Each wall is flat, endless, passes through zero and stands at right angles to its row. A trip goes straight from one point to another. Which walls does it cross, in order?
In the rows, zero is written as 128.

Walls:
(1): [108 154]
(2): [152 176]
(3): [118 160]
(4): [ 62 141]
(5): [168 160]
(6): [111 111]
Trips:
[183 109] to [137 104] -> 2, 6, 5
[ 74 170] to [85 71] -> 2, 3, 1
[105  76] to [102  61] -> none
[203 110] to [108 120] -> 2, 6, 5, 4, 1

Walls:
(1): [197 150  87 120  75 139 101 157]
(2): [111 120 174  86 150 125 153 217]
(3): [ 25 141  66 157 121  94  75 132]
(4): [ 65 143  81 115 113 172  92 169]
(5): [165 169 100 159 167 122 106 122]
(6): [111 180 123 133  96  64 112 128]
(7): [158 117 116  85 148 146 164 135]
(8): [154 152 127 187 131 121  98 191]
(9): [104  53 105 164 188 136  46  65]
Trips:
[ 64 114 108 153  72  96 134  65] to [133 148 134 145  69 173  87 171] -> 1, 8, 9, 2
[ 88 114 148 181 149 193 130 179] to [ 77 179 135 169 171 111 111 111] -> 5, 6, 2
[107  81 176 171 148  54 158 108] to [179 148 122 166 187 147  73 171] -> 8, 5, 3, 6, 1, 4

Walls:
(1): [134  90  73 112 125 167 125  97 184  84 125  98 109 115 135 145 118 104]
(2): [141 190 114  83 134 121 139 161 120 101  78 165 138 200 144 139 144 104]
(3): [ 92 161 181 100 125 100  92 141 213 118  63 176 164 151  90 165 211 156]
(4): [ 67 185 141 135  95  44  89 149 120 184 146 146 186  85 105 105 153 242]
(5): [179 127  73 136  94 130 110 158  94 106 164 183 184  64 104 139 155 128]
(6): [120  67  77 160 117 140  83 110 109 161 147  90 146 137 152 122 150 188]
(7): [111  90 173 104 178 125 125  98 155 147 121 159 141 149 114 115 143 122]
(8): [122  92 110 117  54 111 156 176 187 208 147  99 212 149 147 146 121 135]
(9): [159  61 174 118 103 190  97 104  86 108 228 142  85 105 170 163  79  54]
(10): [198 137 114 197 180 144 156 105 126 103 118 176 137 114 162 116 111 137]
(11): [129  72 192 186 195 108 134 107 161 126 114 152  96  93 107 148 174 200]
Trips:
[204 140 158  91  47 122 168 185 179 108  83  90 125 113  42 114 151 156] to [116 105 169  89 128 155 197 118 155 122 108 128  83 118 161 119 225 104] -> 11, 4, 5, 7, 8, 9
[136  89 141 185  62 133 132 146 130 194 126 143 121  84 139 182 152 127] to [138 168  73  58 117 121 137 121 154  97 114  86 136 106 159 122 122 173] -> 1, 9, 11, 2
[200 103 177  85 121 109 137 171 157 138 114 137  90 135 142 151 114  75] to [147 131  91 150  93  25 127 140 121  55 118 139 151 152  86 179 215 158] -> 11, 5, 1, 7, 9, 4, 6

Walls:
(1): [132 172 194 110 149  70 204 197 145 106  99  87 113  86 125  98 140 107
  98  86 146  53 145 117 141  92 164 128 144 168  95 145 113 134  49 145
 127 101  85 161  98 171 170 151 203  97  76  98]
(2): [ 97 159 135 144 142 177  48 134 134 112 156 110 161 188 100 116 201 131
 165 184 127  56 151  82 176 180 105  92 115  88 193 108 121 127 153  99
 134 181  84 161 144 171 156 148 197 109 167 128]
(3): [140  94 111 135 150 169 121 166 102 199  68 103 172  68 111  58 101 143
 128 130 194 138 123 139 190 135  88 135 120 146 123 145 159 123 160 115
 103 117 167 129 107 131 114 131 140 178 123  99]
(4): [156  94 131 137  54 155 153 138 148 146 121 112 132  79 162 143 101 125
 106 183  84 112 122 137 106 139  78 144 149  82 106 151 145 138 195 169
 158  91 113 120 179 116 112 112  82 106  69 132]
(5): [121 133 112 132 124 100 130  87 113 150 135 166 158 195 119 102 158  66
 218 101 122 144 145 107 106  86 105  97  90 108  99 208  90  60 126 177
  98 162 123 170 157 176 105 128 223 143 141 139]
(6): [162 125 100 109 118 113 142 155 116 120 117  61 147 187 109 175 123 104
  91 141 164 214 116 149  58 213 138 116 123 126 152 129 180  84  67 118
 160 134 101 155  92  62  83 160 155 167  66 207]
(7): [149  95 128  85 152 144 147 178  75 159  83 160 106 171  66 113 136 120
  63 117 124 166 179  99 127 194 122 133  96 185 176  60 166  99 128  94
 148 141 120  68 155 168 209  85  77  84 179  99]
(8): [127 157 105 104 106 107 162 134 100 168 110 138 120 129  98 129 128 117
 138  96 201 179 176 103 186  46  27 126 158 156 117 128 171 144 147 137
  78 107 112  93 113 142 151 208  96 107 137 174]
(9): [134 100 130 142  96 135 193 104 108 124  66 144  91 145 125  54 132 139
 145 142 129 160 105 183 192 127  97 115 102  95 184 157  57 151 129 101
  79  88 113 101 161 120  76 158 148 196  81  96]
Trips:
[150 159 123 160 123 102 137 106 149 106 104  96  80 141 102 166 134 123
 107 153  70 200 158 171 120 162 101 144 118  62  57  84 118 124  63 140
 108 188 201 113 129 141 126  91 152 137 182 153] to [ 88 100 153 106  68 151 106  83 101 163 120 104 117 121  94 116 130 157
  95 145 121 133 144 122 117 148 168 123 170 153 132 146 123 193 168 162
 163  93  91  67 155  79 115  97 107 162 177 118] -> 5, 4, 9, 6, 3
[102 136  98 144  86  96  80 191 116 190 118  61 126  90 140 208 122  92
 118 157 142 105  63 128 140 146 133 158  99  79 145 114  99 149 164 185
 183 138 114  88  73 109 135 141 116 130 148 138] to [119 123 127 126 123 137 123  69 148 105 112 158 115 143 144 157  94  65
  92 196 138  97 123 105 125 111 151 182 166 129 132 116 131 131 111 141
 166 197  63 139 135  78  90 176 118 130 106 174] -> 3
[137 125 133 136 145 102 130 178  83 142 149  92 124  93 121 167 125 147
 154 130  89  82 161 100 177 141 170   7 149 149 122  87  50 107  98  93
 171 128 119 110 167  61 129 137 158 109 108 131] to [ 62 171  99  98 147 103 182  95 110 120  87 146 160 130  95 126  43 132
 132 158  90 132 163 192  96 187 145 143 153 179 118 158 122 148 130 129
 101 104 118 127 168 125 122  57 143 221 177 115] -> 9, 2, 3, 5, 1
[172  69 118  58 109 128 136 143 170 121 108 150 170 181 109 136 149  86
 107 178 131 108 219  85  83 166 118 145  78 183 156 141  37 147  73 154
 139 162  67 113  78 154 135 120 193 144 120 192] to [133 133  56 129  58 202 203 134  90 132 125 166 109 123 145  91 117 120
 101 162 107 140 144 145 123 116  96 167 169  98  83  98 136  54 129  95
 140 175  93 123 121 166 110  66 125 111  94  78] -> 9, 4, 2, 1, 3, 6
[ 99 166 133 139  99  40 185 103  86 119  99 142 130 187 167 134 139 101
 143 153 113  88  81 148 169 139 133 127 114 148  47 124  82 169 163 128
 172 141 131 104 140 181 125 109 114  95  90 122] to [128 140 210 132 160 131 184 135 115  86 133 102 118 123 159 118 145 102
 114 109 162 114 140 194 152 144 163 119 148 134 130 140 210  40 147 164
 116 151 151 136 128  81  74 214 184 143 160 123] -> 4, 6, 8, 3

Walls:
(1): [166 115  96 121 127  92  97 122 103 116  97  51 118 174 159 137 194 139
 110  88 141 178 113 104 155  87 154 105 158 134 148 172 160 126 125 113
  88 135 124 110 115 131 112 156 157  67 146 122]
(2): [126 132 150 165  94 132 129 174 127 105 210 179 127 140 177 122 199 198
  84  50 120 130 179  99 141 129  34 155 103 202 112 134 130 120  94  76
 138  98 109 147 171  69 114 133 159 136 121 149]
(3): [ 89 176 149 157 146  88 150 112 114 146 115 133 155 112 116 133  86 113
 196 103 138 161 145 163 101  66 114 122  73 113 114  90 111 160 126 146
 135 113 121 102 196  36 125  92 138 113  98 119]
(4): [183 137 198 171 172 121 138 148 138  98  97  93 172  82 174  93 108 159
 163 103 168  89 149 154 116 212 151 104 197 184 121 172  81 112 143 147
 127  85 100 155 156 130 145 234 170 113 158 182]
(5): [121 111 132 109 113 107 128 119  92 174 101 133 114  80 143 162  99   7
 123 138  76 179  76 110  88 145 120 122 154 118 127 140 131 118 152 130
 139  91 131 123 118 138 122  94 108 147 164 130]
(6): [110  82  72  72  72 208 135  58  55 135 166 147 123  53 149 104 177  99
 136  60 140 186 130 171 128 104  88  69 105 162 112 195 130 149 130 158
 203  86  73  91 131 117 176 149  65 150  74 198]
(7): [125 175  31 105 144 174  85 148 114 192 172 116 180 130 102 118  62 108
 156 220  98 138 157 141 145 126 108  62 115  78  70 108 158 126 118  93
 185 161 162 110 110 127 122  60 179 154 111 107]
Trips:
[149 132 141 114 134 221 214 145 147 176 137 217 134 167  81 111  91 139
 122 140  96 172 114 106 100  95  74  99 177  34 119  43 135 137 125 102
 116  84 177 116 144 150 180  95 170 154 197  55] to [ 88 155 176 109  94 100 126 106 103 123 163  99 130 106 180 102 138 115
 216 161 207 101 100 175 137  69 144 140 147 197 173  92 148 118 146 141
 187 167  92 127 193 147 144 108 133  93  97 184] -> 6, 5, 4, 7
[176 113 145  56 158  74 109 125 134  70 172 136 104 166 141 159 236 149
 125 141  91 160 147 102 100  94 148 116 155 128 101 132 140  57  61 111
 104 120 202  69 117  74 129 181 175  89 188  96] to [117  83 194  93 168 117 210 205 145  75 103 172 120  37 165 126 117 154
 158 158  89 172 120  93  63 123 106 178 118  83 138 104  81 138 190  99
 132  91  83 121 169 136  99  77 155 202 154  84] -> 5, 4, 3, 1
[123 110 153 119  52 122  99 105 109 180 146 114 183  97 148 189 119  83
 110 113 182  90 108 100 189 116 118  79 129  75 175 130 124 138 146 150
 117 153  74  47  94 119 105  99 201 121 109  63] to [ 97 121 120 195 107 134  92 114 140 113 113  69  91 124  72 141 194 116
 123  91 173 134 145  81  73 102 144 101 109 157 137 127 122  60  93 134
 173 128 105 140  66  71 101  77 158 156 137 119] -> 2, 7, 5
[154 143 180 171 101 152 118 111 115 147  66  72 143 117 159 150 108 135
 187  98 150 105  99 132 100 138 124  73 127 179 160 202 129 167 152 176
 133 119 136  99  59 143 124 184  79 174 114 197] to [127  76 119 142 137 171 153  56 139 120 200  67  84 125 158  93 142 113
 131 122 117 173 177  87 133 171 162 193 181  93 121 169  66  66 138 129
 134 159 110 186 129  94 101 185 131  77 112 138] -> 5, 2
[178 119  66 154 195 170  97 147 182 163  89 114 135  86 102 118 101 116
 168 110  84 121 109 114  95 140 127 105  76  69 118 166 153 103  60  94
 124 106  95 126 182 109 112 131 107 110  92 162] to [108 158 103 121 127 164 178 135 165 158 139 211 171  50 129 191 140 144
  64 100 148 121 100 124  97  82 136 121  84 122 139 133 119 102 150 109
 132 121  64  93 156 146 151  98 119  61 100 135] -> 4, 2, 7
[147 124 159 130 118 124  99  22 147 151 109 102 121 146 147 172 126 162
  84 177  82 151 205 126 156 166 192 118 133 136 127 141 188 133 144  76
 134 144 143 130 138  99  81 133 160 125 170 103] to [133 116  90 157  70 124 130 102 118  82 145 143 156 151 119 170 149 183
 162 166 161 171  88  93 116 141 137 153 203  47 136 145 175  88 131 145
 132  86 126  96  96 162 132  94 137  50 153 112] -> 5
